Every row gives one point. The points of each table are mixes of a few directions, plus a little noise. Count the directions of each table, and those that both share. Where both have some left over, give the other angles between the two spaces (their principal angles), to ten degrees, smallest first.

First (6 x 2):
18 21
-35 -40
50 59
20 23
-29 -34
-25 -29
Second (4 x 2):
-13 -15
26 31
32 37
-45 -53
Directions: first 1, second 1, shared 1

First (9 x 6):
-35 -42 -95 11 -70 19
23 36 18 -26 -6 -7
12 -8 36 11 20 0
-3 0 -4 0 0 0
-5 26 0 -11 21 -10
8 4 22 1 14 -2
7 -20 12 12 -7 7
12 10 22 -5 9 -4
-18 -5 -11 8 19 -3
Second (9 x 6):
-5 -16 3 13 7 3
-8 -22 4 18 10 4
-1 -3 1 2 1 0
-11 -31 5 25 13 6
22 63 -10 -51 -27 -12
-5 -15 2 13 7 3
-21 -60 10 49 26 11
10 28 -5 -23 -12 -5
19 55 -9 -45 -24 -11
Directions: first 3, second 1, shared 1

First (11 x 11):
8 16 -48 19 31 -52 -20 9 -3 -22 36
11 9 -18 8 30 -48 13 -11 -5 4 36
-35 23 -24 25 10 -42 -24 2 -19 0 22
24 -5 4 19 16 -20 26 -9 -27 -12 17
12 -6 -4 -6 6 -14 -7 21 -6 22 9
-66 15 28 10 -35 15 -31 20 -24 41 -24
44 -31 -10 -8 8 1 10 -1 -9 -17 2
-71 -20 25 -26 -57 56 -29 -23 -3 21 -56
37 -16 22 -15 -20 68 12 14 28 -28 -38
25 -16 0 -25 9 -6 12 -1 12 22 8
12 29 24 -2 1 42 39 -20 57 -32 -13
Second (9 x 11):
-4 24 16 -30 73 95 -62 -26 -51 8 78
25 -1 5 31 -13 -20 17 -19 29 7 -28
-36 -19 -13 -19 -15 -7 -11 36 -17 -8 15
-4 -13 -9 12 -32 -40 23 16 19 -4 -29
17 47 15 -40 54 51 -4 -26 -33 -8 22
21 0 4 25 -14 -23 20 -15 27 5 -29
-23 -21 -11 -1 -20 -15 -6 25 -1 -2 4
-5 -16 -4 18 -15 -12 -4 5 11 6 -4
7 0 -4 5 -19 -30 28 5 16 -5 -30
Directions: first 6, second 3, shared 0; angles 40, 90, 90

First (8 x 18):
21 -51 3 -41 -18 4 17 5 -16 -44 -12 30 26 11 26 10 44 45
7 -14 -14 -1 -2 -20 -5 -8 8 6 -15 3 7 -30 -6 -1 0 -14
-33 27 -6 11 -26 54 -13 -1 -37 7 -1 23 1 13 31 40 -34 -7
20 14 8 20 10 -43 -6 -10 5 54 -11 -21 -26 -5 -15 -30 19 -23
-17 21 -16 6 12 2 -10 -6 5 -15 16 -18 3 -18 -11 4 -29 -15
-20 47 19 34 1 28 -6 8 -6 44 10 -7 -28 32 0 2 -26 -18
38 -95 26 -35 6 -3 42 42 72 -38 -13 35 31 6 -22 -17 34 47
-15 54 -21 6 18 -20 -20 -27 -32 -11 28 -46 -13 -8 -2 -6 -9 -15
Second (10 x 18):
16 8 28 27 31 -27 9 17 52 45 6 -25 -28 13 -42 -42 2 -15
22 1 5 -12 12 -37 3 -11 -14 -5 7 -22 -9 11 0 -24 42 14
3 -2 -7 -13 -6 -4 -2 -9 -22 -17 0 0 6 0 14 5 15 10
40 11 39 20 48 -68 14 10 49 50 14 -53 -43 26 -52 -74 42 -5
-10 1 5 15 1 15 1 11 23 16 -3 7 -2 -4 -11 3 -26 -13
10 -3 -9 -23 -5 -16 -2 -17 -36 -26 2 -6 6 3 20 1 33 19
-4 -6 -20 -27 -20 7 -6 -18 -47 -38 -2 12 19 -6 34 25 15 18
-46 -9 -33 -7 -45 77 -13 0 -27 -34 -16 55 39 -28 38 73 -62 -7
-35 -3 -13 13 -23 58 -6 13 11 -1 -11 37 18 -19 8 42 -62 -18
4 2 6 5 7 -7 2 3 11 10 1 -6 -6 3 -9 -10 1 -3
Directions: first 5, second 2, shared 2

First (10 x 32):
-37 11 4 -14 38 31 -22 -7 31 37 -42 26 11 -20 -17 20 42 -14 -14 8 15 65 32 -23 34 -1 -41 4 9 20 43 13
-79 39 -32 -20 60 15 -36 -12 76 75 -95 53 23 -29 27 2 38 -42 -23 -11 20 83 51 -18 50 -1 -75 9 34 48 88 37
20 -5 -8 -4 -30 -27 14 2 -12 -11 20 -15 -1 14 15 -22 -25 3 8 -9 -22 -40 -10 16 -23 1 30 -4 0 -12 -23 -7
23 -15 9 -19 -30 -14 12 -1 -16 -8 28 -16 1 11 -14 -12 -4 12 5 4 -31 -23 -3 5 -18 2 35 -8 -1 -17 -27 -17
23 -10 14 18 -6 5 8 6 -28 -31 27 -15 -12 6 -10 11 -13 14 7 5 12 -21 -22 3 -11 -1 12 -1 -16 -13 -24 -8
15 4 -19 24 -19 -27 15 5 -10 -23 13 -10 -8 13 35 -17 -42 0 9 -17 0 -48 -22 22 -22 -2 15 3 -1 -4 -17 4
-33 -2 30 -36 42 51 -30 -10 25 44 -32 24 16 -25 -60 35 76 -4 -17 27 8 95 43 -39 44 2 -36 -1 6 13 41 -1
22 -13 17 -5 -18 1 9 3 -21 -16 29 -15 -5 7 -21 1 0 13 6 8 -13 -17 -8 0 -13 2 25 -3 -9 -15 -26 -15
30 -5 9 45 -7 2 12 11 -38 -51 33 -19 -21 7 5 14 -34 17 13 1 26 -41 -39 10 -14 -1 11 3 -25 -16 -33 -5
18 1 -21 9 -31 -38 17 4 -8 -17 15 -13 -5 15 37 -29 -42 0 9 -18 -17 -53 -17 25 -27 -2 26 -3 3 -6 -21 1
Second (11 x 32):
-25 -16 38 18 -6 24 5 2 -16 -27 -4 8 19 -30 10 -20 35 -22 -12 0 40 7 -16 -32 -42 19 16 3 1 -36 -10 10
-4 -3 19 29 -45 60 17 -20 -50 -18 -13 31 -24 -10 -31 9 -11 37 27 4 -4 -7 -15 -25 11 45 35 2 17 -10 -43 18
-27 -16 26 -6 35 -28 -11 22 28 -15 8 -20 45 -26 41 -34 52 -61 -40 -4 52 15 -4 -15 -61 -20 -14 3 -15 -34 29 -5
-5 -3 7 1 2 1 -1 2 0 -4 0 -1 6 -5 4 -4 8 -7 -4 -1 9 2 -2 -5 -9 0 1 1 -1 -7 1 1
-43 -26 56 18 9 14 1 14 -5 -39 -1 0 44 -47 31 -40 66 -55 -34 -3 72 15 -21 -45 -78 12 12 5 -7 -59 2 9
29 19 -42 -20 7 -26 -6 -3 18 31 4 -9 -22 34 -11 24 -40 25 14 1 -45 -8 18 36 48 -21 -18 -4 -1 41 11 -11
32 20 -38 -7 -17 2 4 -14 -7 26 -2 7 -40 34 -30 32 -53 50 32 3 -56 -13 13 28 62 1 -2 -4 9 42 -11 -3
40 25 -62 -35 21 -51 -12 1 37 46 10 -20 -24 48 -8 29 -51 24 12 0 -61 -9 28 55 62 -39 -33 -5 -5 58 26 -19
-11 -7 25 27 -33 50 13 -13 -40 -21 -11 25 -11 -16 -19 1 3 19 15 2 10 -3 -17 -27 -5 38 29 2 12 -19 -34 16
16 9 -16 2 -18 14 5 -11 -15 9 -4 10 -26 15 -22 19 -29 34 22 3 -29 -8 3 9 34 9 7 -2 8 20 -15 2
-1 0 -13 -27 46 -60 -17 23 51 13 13 -32 30 4 35 -15 19 -45 -32 -4 14 9 13 19 -21 -44 -34 -1 -17 2 44 -17
Directions: first 3, second 2, shared 0; angles 60, 80

First (8 x 32):
-3 7 17 -2 -47 -39 14 -43 0 -18 49 -8 -45 2 31 28 -8 -3 -5 -15 -42 21 13 19 77 1 -40 20 18 7 0 -22
-73 -59 14 28 32 40 19 13 -1 22 -23 16 -3 34 -2 -27 -53 3 -2 22 13 30 10 -27 -27 -7 -49 -40 -14 73 -23 -40
22 27 15 -2 41 -19 -7 16 20 15 23 -41 22 -15 -11 -31 6 18 25 -29 -6 -43 6 -11 -23 7 38 -11 -17 -67 12 6
41 16 -44 -22 -44 18 -20 1 -25 -25 -46 43 10 -15 -8 42 48 -23 -26 28 29 10 -27 23 -5 -3 28 35 19 13 5 47
42 29 -18 -16 1 -3 -17 12 -1 -5 -12 -2 21 -20 -13 5 34 -2 2 -2 13 -24 -13 7 -19 3 44 14 1 -39 12 33
-29 -38 -28 1 -53 37 5 -14 -31 -19 -46 64 -22 19 10 41 -3 -26 -37 46 19 57 -14 13 18 -9 -44 14 21 95 -16 0
-7 10 36 11 48 -26 8 6 27 22 45 -53 6 -1 -1 -42 -23 24 31 -36 -24 -33 20 -18 -7 6 7 -25 -20 -52 5 -24
7 9 9 1 23 -7 -2 9 10 9 11 -20 11 -5 -6 -18 -1 9 13 -13 -2 -20 4 -7 -14 3 16 -8 -9 -29 4 0
Second (10 x 32):
-6 -7 -4 2 2 11 0 5 -3 1 -13 9 4 3 -4 -1 -1 -3 -4 9 8 4 -2 -2 -10 -1 -1 -2 -1 12 -3 1
28 36 22 -8 -11 -53 1 -23 16 -6 61 -42 -18 -16 16 2 7 11 17 -38 -40 -22 12 12 46 6 6 14 4 -60 13 -6
-16 -20 -13 4 6 31 -1 13 -9 5 -35 25 10 9 -9 -1 -5 -6 -10 22 23 13 -8 -6 -27 -4 -3 -8 -2 35 -8 4
-36 -45 -29 10 12 68 -3 29 -20 9 -77 54 22 20 -20 -3 -10 -14 -22 48 50 28 -16 -14 -59 -9 -9 -18 -4 76 -16 8
-41 -53 -32 13 15 77 -3 34 -24 10 -89 61 26 23 -22 -3 -11 -17 -24 57 59 33 -20 -16 -68 -11 -11 -20 -5 87 -20 9
28 36 23 -8 -9 -52 2 -21 16 -6 59 -40 -17 -15 15 2 7 11 16 -37 -39 -21 13 10 45 6 7 13 4 -57 12 -7
37 47 30 -11 -13 -69 2 -30 22 -8 80 -56 -24 -21 21 2 9 15 22 -51 -53 -29 18 14 62 10 10 19 5 -80 18 -7
10 13 8 -3 -3 -18 1 -9 5 -3 21 -14 -6 -6 5 0 2 4 5 -13 -14 -8 6 4 16 3 3 5 2 -21 4 -2
-28 -36 -22 8 10 52 -2 23 -16 6 -61 42 17 15 -15 -3 -7 -11 -17 38 39 21 -12 -10 -46 -8 -7 -14 -4 59 -14 5
25 31 19 -7 -9 -46 2 -20 14 -5 53 -37 -16 -13 14 2 6 9 15 -34 -35 -21 12 10 40 6 6 11 4 -52 12 -6
Directions: first 3, second 1, shared 1

First (9 x 32):
3 -36 -17 27 -11 63 16 30 -34 -41 -6 50 11 2 -6 -68 -11 28 2 10 -60 56 -6 -2 -9 -9 -54 -39 4 20 -12 11
13 -35 5 23 -31 -7 27 14 -7 -43 -40 -35 1 -34 14 7 0 8 2 -3 44 9 4 47 4 -7 14 12 -22 11 -16 -38
-5 40 13 -37 29 -61 -29 -10 33 56 40 -26 -15 16 -16 61 2 -13 5 -17 35 -66 6 -18 -1 -8 46 22 14 -15 23 13
-18 59 0 -33 37 -7 -36 -44 19 64 38 22 -2 39 -4 12 9 -30 -9 8 -33 -20 -6 -57 4 27 -2 5 19 -25 20 36
0 10 1 -31 43 -32 -29 60 9 38 84 28 -18 31 -54 18 -21 39 24 -29 -18 -57 5 -27 -26 -54 11 -27 38 12 28 44
-10 41 10 -12 -3 -21 -8 -75 24 30 -31 -37 3 -3 35 35 23 -54 -20 16 31 -7 -2 -8 25 51 24 43 -17 -30 -1 -17
3 0 3 -9 9 -20 -7 20 6 9 21 -3 -7 3 -15 15 -6 12 8 -12 10 -24 3 1 -7 -19 13 -2 8 4 8 6
9 -40 -4 33 -35 30 31 7 -21 -54 -49 -8 10 -29 20 -28 1 7 -4 10 8 44 -1 36 5 5 -16 -2 -22 12 -22 -30
6 -41 -10 39 -37 54 33 -1 -29 -60 -55 8 16 -25 25 -50 2 4 -8 18 -15 65 -5 28 7 15 -36 -11 -23 12 -27 -26
Second (8 x 32):
-9 47 9 -29 17 -31 -22 -43 22 49 13 -19 -8 13 5 40 7 -32 -6 -1 16 -30 0 -22 9 20 27 28 3 -23 16 11
-9 -80 -9 44 38 -10 -8 95 70 -43 35 62 58 50 5 -56 68 41 -26 37 -11 -54 -8 -44 -6 30 -50 -87 31 13 -44 -55
13 7 14 -26 4 -61 -5 31 3 21 30 -45 -33 -17 -33 65 -27 20 28 -41 56 -55 14 31 -13 -57 60 25 4 9 24 8
8 -38 -16 26 -18 62 22 37 -45 -47 -9 42 3 -9 -12 -62 -23 35 10 0 -53 60 -3 14 -14 -26 -47 -34 0 25 -9 14
3 21 -2 -17 -2 13 -3 -6 -29 16 14 5 -20 -4 -19 3 -30 4 16 -17 -22 16 2 3 -8 -27 2 8 3 4 20 36
-7 39 4 -16 -1 -5 -8 -55 3 30 -13 -18 -5 -1 15 21 3 -35 -8 5 5 5 -1 -9 13 25 13 29 -8 -20 8 7
4 9 6 8 -33 5 18 -49 -12 -13 -55 -41 -3 -33 30 15 0 -30 -7 5 31 30 1 30 17 22 16 39 -30 -10 -7 -22
-2 -3 -6 10 -7 28 5 -10 -11 -11 -13 16 7 0 9 -25 2 -3 -6 11 -23 29 -4 -4 4 12 -22 -7 -4 0 -7 1
Directions: first 3, second 4, shared 3

First (9 x 32):
-7 53 -13 -95 35 60 32 -30 -34 20 17 -47 -12 2 46 44 18 24 17 -2 31 -15 24 8 -20 -24 26 -22 -11 49 9 37
1 -5 1 9 -3 -6 -3 3 3 -2 -2 5 1 0 -5 -4 -2 -2 -2 0 -3 1 -2 -1 2 2 -3 2 1 -5 -1 -4
0 -4 1 8 -3 -5 -3 3 3 -2 -1 4 1 0 -4 -4 -2 -2 -1 0 -2 1 -2 -1 2 2 -2 2 1 -4 -1 -3
5 -36 9 65 -24 -41 -22 21 23 -14 -11 32 8 -2 -32 -30 -13 -16 -12 1 -21 10 -16 -6 14 17 -18 15 8 -33 -6 -25
-3 25 -6 -45 17 28 15 -14 -16 10 8 -22 -6 1 22 21 9 11 8 -1 15 -7 11 4 -10 -12 12 -11 -5 23 4 18
-2 14 -4 -26 9 16 9 -8 -9 5 4 -13 -3 1 13 12 5 7 5 -1 8 -4 6 2 -5 -7 7 -6 -3 13 2 10
-1 5 -1 -8 3 5 3 -3 -3 2 1 -4 -1 0 4 4 2 2 2 0 3 -1 2 1 -2 -2 2 -2 -1 4 1 3
0 -3 1 6 -2 -4 -2 2 2 -1 -1 3 1 0 -3 -3 -1 -1 -1 0 -2 1 -1 0 1 1 -2 1 1 -3 -1 -2
6 -49 12 86 -32 -55 -30 28 31 -19 -15 43 11 -2 -42 -40 -17 -22 -16 2 -28 14 -21 -8 19 22 -24 20 10 -44 -8 -34
Second (8 x 32):
2 -9 -4 2 22 4 0 -20 -16 6 5 1 2 7 12 21 6 14 9 12 -5 -4 -3 -13 8 -2 -1 -1 -6 5 -16 5
2 -4 7 -9 8 0 4 -5 -18 -6 7 0 -2 0 8 29 7 -7 -7 11 20 12 10 -12 9 0 -1 -18 -13 -9 17 -3
14 -9 -20 58 15 -9 -24 -11 38 11 -27 15 -6 19 -21 -60 -3 15 11 -18 -57 -30 -35 -18 1 26 -24 51 16 25 -65 16
-10 -3 16 -32 -21 3 4 13 -1 -16 15 -28 2 -21 11 0 -15 -13 -5 -8 12 19 25 31 -3 -22 12 -22 3 -13 24 -19
-1 37 -15 1 -5 3 24 13 -16 24 -13 47 4 17 -19 33 28 1 -6 20 39 -13 -19 -23 -13 18 8 2 -11 -2 35 21
8 -20 17 -2 4 -9 -11 1 -5 -26 7 -14 -10 -5 7 9 -4 -25 -19 -2 13 25 22 -10 18 4 -13 -23 -15 -16 17 -16
-3 -5 16 -23 -12 0 3 10 -7 -16 12 -17 -1 -14 9 11 -7 -17 -11 -2 20 21 22 13 3 -12 5 -25 -5 -15 28 -15
-11 12 -17 5 -12 9 2 0 24 23 -7 -3 11 -2 -6 -42 -13 31 28 -14 -41 -30 -22 31 -22 -13 14 37 30 23 -41 10
Directions: first 1, second 4, shared 0; angles 40

First (9 x 32):
6 -18 -15 -4 -24 -41 -1 -37 -29 -18 51 -36 51 -11 7 -7 10 -9 -56 -8 33 17 -21 -26 39 14 29 0 -57 -19 13 60
-16 -6 8 -1 -31 -42 -42 49 25 8 -28 50 -17 -6 -21 -28 16 0 31 -8 -21 -22 4 -5 -10 -16 -59 -9 33 19 -4 1
-3 18 -4 33 -20 6 20 -3 -12 -29 -26 -24 -31 -3 8 -20 -29 1 19 -34 -7 17 -2 19 -17 8 10 6 21 -11 -9 -2
2 25 9 24 15 44 35 -23 1 -11 -22 -14 -33 10 22 11 -30 6 17 -11 -5 11 0 14 -20 11 30 6 13 -3 -26 -15
0 -14 16 -27 38 26 9 -38 19 21 18 31 -3 7 17 28 18 10 -5 -12 -40 25 -34 -42 -12 -3 19 22 -16 46 -38 20
10 -2 -9 9 -1 13 -13 26 1 1 1 -10 14 3 -18 -3 7 -2 19 4 -3 -1 18 25 -7 -17 -18 5 14 -3 22 -17
12 1 -9 11 -11 -7 -10 10 -5 -3 20 -22 35 5 -11 0 4 -7 -10 25 38 -17 20 18 18 -2 -3 -14 -15 -26 24 3
-7 -3 -1 -39 39 16 15 10 -15 23 -15 4 -23 -6 -2 19 -5 1 -11 28 -5 -9 12 8 1 4 4 -4 13 -3 22 -58
-4 -2 6 -7 -5 -16 -13 6 11 10 3 19 7 2 -2 0 9 -1 -5 15 10 -18 2 -10 8 1 -10 -12 -6 0 -4 9
Second (9 x 32):
-25 21 38 -2 28 -1 11 -28 6 24 -27 9 -62 6 3 29 -26 22 -24 9 27 -8 -18 -15 10 13 26 -9 -13 -7 -32 -19
18 -15 -27 1 -20 1 -8 20 -5 -17 20 -7 45 -5 -2 -21 19 -15 17 -7 -19 6 13 11 -7 -10 -18 6 9 5 23 14
2 -1 -2 1 -1 0 -1 2 1 -1 2 0 4 0 0 -1 1 -1 2 0 -2 0 1 1 -1 -1 -2 1 1 0 1 2
2 12 12 7 10 3 2 -9 12 13 -5 7 -11 6 2 14 -8 6 4 11 9 -2 -3 0 -3 1 7 0 -5 -2 -15 1
53 -11 -44 21 -30 9 -16 32 18 -13 40 1 95 3 -1 -21 31 -26 57 10 -30 10 26 30 -28 -23 -33 18 13 8 26 41
37 7 -14 22 -7 10 -8 10 26 7 20 9 48 9 2 4 10 -9 42 20 -9 3 13 19 -21 -13 -13 12 2 3 -1 28
-3 -9 -8 -6 -7 -2 -1 6 -10 -10 3 -6 5 -5 -2 -10 5 -4 -5 -9 -6 2 2 -1 3 0 -4 -1 3 1 11 -2
-40 22 47 -10 34 -5 15 -35 -2 24 -37 7 -87 4 3 31 -33 28 -41 4 33 -10 -24 -24 19 19 33 -14 -15 -9 -36 -31
-44 -25 -2 -34 -7 -14 5 2 -47 -27 -14 -20 -38 -19 -5 -24 1 1 -52 -38 -4 -1 -9 -21 28 12 5 -14 5 -1 23 -33
Directions: first 6, second 2, shared 0; angles 30, 30

First (11 x 32):
-18 -31 32 -43 3 -75 9 31 25 8 36 26 -51 -94 -10 -13 13 44 12 -17 -26 31 22 26 46 50 22 10 -95 18 20 6
-32 -7 -3 0 7 6 14 22 30 -21 12 4 36 -14 -3 -18 -25 -39 -45 -7 -13 -43 -11 -14 34 1 -5 -18 12 -8 -11 -24
-30 -9 -9 -2 15 28 22 18 43 -28 17 6 42 -10 4 -20 -36 -53 -56 -2 -28 -43 -23 -25 42 -1 -4 -27 4 -19 -7 -29
22 0 8 -3 -3 -14 -9 -9 -20 22 -3 1 -41 -7 4 15 24 39 38 -2 10 42 15 17 -18 2 8 19 -26 9 13 20
-4 0 0 -5 -3 -7 0 0 2 -7 -1 0 10 1 -5 -7 -5 -5 -5 4 -4 -9 -3 -2 2 6 0 -5 5 1 -3 -2
4 -2 12 -19 -14 -49 -12 -4 -16 4 -4 1 -17 -13 -15 -4 15 32 27 5 2 13 15 17 -11 26 7 9 -14 18 3 15
12 9 -8 22 4 32 -2 -7 -12 13 -9 -7 -7 21 12 16 7 -1 7 -5 17 10 0 -2 -15 -26 -5 8 16 -6 0 3
-8 9 -7 17 -4 11 -3 2 -7 -2 -10 -8 21 18 -2 1 -2 -16 -11 -3 16 -23 0 -4 -8 -15 -9 -1 38 0 -13 -7
30 15 -15 6 -1 36 -8 -33 -16 -5 -18 -11 12 55 7 7 -4 -7 14 23 -1 10 -16 -13 -33 -13 -4 -6 24 -10 3 9
17 13 -12 13 -1 30 -6 -20 -14 0 -15 -11 11 41 6 8 -2 -8 7 12 8 1 -9 -9 -25 -17 -6 -2 28 -7 -3 4
7 5 1 14 -2 3 -6 -1 -15 16 -7 -3 -16 3 4 13 15 14 14 -9 20 12 11 8 -13 -13 -2 14 7 4 -1 6
Second (10 x 32):
6 5 -2 1 41 54 6 6 7 -5 10 15 -21 -20 9 26 -18 -22 16 -9 -1 6 -15 14 28 -17 -9 20 -10 -5 18 19
9 2 1 -29 17 23 -3 -20 17 -18 3 7 6 3 0 -1 -27 -16 1 25 -37 12 -23 0 12 24 -1 -8 -26 -11 19 12
-12 4 18 10 37 69 -7 7 13 35 -5 8 -39 -37 24 46 -7 -9 -11 -25 15 37 8 26 28 -13 -15 39 -35 -18 26 13
-30 0 5 17 -46 -91 -11 24 -29 5 -14 -14 26 2 -29 -25 31 23 -7 -16 38 -46 35 6 -25 3 1 -3 57 31 -40 -17
14 5 -22 10 -9 2 9 -9 -9 -21 -2 -9 30 43 -6 -15 -4 -15 1 13 -3 -27 -16 -21 -18 -16 1 -21 41 0 -18 -8
27 -11 -10 -5 -6 -13 19 -7 3 -8 19 3 -12 10 7 -16 12 18 18 10 -20 17 -10 -19 -10 -3 19 -19 -25 -2 3 -3
-24 3 19 -29 1 -13 -21 -7 8 -1 -16 0 13 -16 -14 0 -18 -7 -19 12 -10 -4 4 18 12 43 -12 6 -10 1 9 6
25 -13 -7 13 -2 5 21 1 4 17 20 1 -36 -3 24 0 25 27 15 -9 -4 38 4 -17 -8 -22 20 -6 -40 -6 6 -6
11 -8 -5 1 3 -14 11 9 -3 -6 14 6 -15 -11 -1 -3 9 12 20 -4 -1 3 -1 -2 3 -8 10 -2 -10 6 -1 3
-28 13 4 12 -30 -22 -21 -3 -14 4 -32 -22 45 31 -15 -12 -1 -11 -38 3 23 -36 15 -5 -24 6 -14 -8 58 4 -26 -18
Directions: first 4, second 5, shared 3; angles 70

First (8 x 32):
-2 -5 18 -9 10 4 6 9 1 11 -2 1 24 1 6 -12 12 -3 -2 9 0 1 -13 -8 18 -25 16 -12 16 6 -12 0
-4 -8 33 -22 19 7 11 19 8 22 -1 -1 48 -3 10 -23 21 -7 1 14 -2 0 -26 -11 34 -47 29 -23 24 16 -25 0
5 11 -43 30 -24 -10 -16 -27 -9 -29 3 0 -65 4 -14 32 -28 8 1 -18 5 0 33 17 -47 66 -42 32 -34 -21 34 0
5 16 -66 39 -33 -14 -20 -38 -14 -41 4 -1 -92 4 -19 45 -41 13 3 -31 5 -3 47 23 -66 95 -60 43 -45 -27 48 0
0 -4 23 -15 12 5 9 11 6 15 -1 -1 32 -1 7 -15 13 -4 -2 9 -3 -1 -18 -7 22 -32 19 -16 17 10 -17 1
1 9 -29 20 -16 -6 -9 -17 -6 -19 2 0 -41 1 -9 19 -18 6 2 -13 2 -2 24 10 -31 43 -27 21 -21 -12 20 -1
-5 -11 47 -31 22 9 15 27 11 32 -4 -1 69 -2 14 -32 30 -11 -4 22 -5 1 -34 -17 49 -70 43 -33 34 19 -35 0
-2 -4 18 -11 10 4 6 12 5 13 -3 -1 26 -1 6 -13 12 -5 -1 8 -1 -1 -14 -7 19 -29 17 -15 12 8 -14 -1
Second (9 x 32):
57 17 10 42 68 -32 30 -26 10 8 23 7 26 -21 8 -16 5 -8 -5 -22 5 3 -4 -27 15 28 -6 -1 8 -31 -6 0
-15 -32 12 -36 29 8 4 8 -26 -16 -16 0 -2 24 -10 31 11 -16 -13 -1 26 -9 0 22 -21 -11 22 -23 -43 5 -49 41
36 35 -49 -36 -58 12 32 38 -29 54 12 -17 14 5 5 6 -49 29 9 -68 7 -6 -40 9 -13 -31 37 -50 14 33 15 9
-25 -35 31 -23 33 9 -12 15 10 -26 -10 1 -8 17 -26 14 4 -25 -5 31 16 3 -3 15 4 -1 19 13 -30 12 -32 23
-5 3 24 38 -31 -14 -26 -7 29 -7 6 16 -9 -30 -1 -33 16 20 11 41 -6 3 -1 -12 35 -23 -15 14 38 -9 45 -32
-19 -13 7 -15 17 12 -7 11 13 -10 -4 -8 -5 16 -17 7 -9 -21 0 14 -5 9 3 7 1 17 5 24 -15 13 -15 5
17 2 -9 -16 -47 -6 11 14 -38 22 -3 7 6 -10 11 7 2 37 3 -28 31 -21 -25 11 -5 -63 26 -68 9 4 8 18
-58 5 -9 22 -43 14 -43 -28 24 -21 -13 0 -25 2 14 -12 18 1 4 44 -48 11 50 -6 -6 33 -57 63 18 -8 36 -50
11 17 -15 23 30 -5 10 -27 7 1 6 -4 7 1 15 -3 3 -13 -6 -12 -25 8 24 -16 -11 49 -30 28 0 -18 -2 -15
Directions: first 1, second 5, shared 0; angles 50
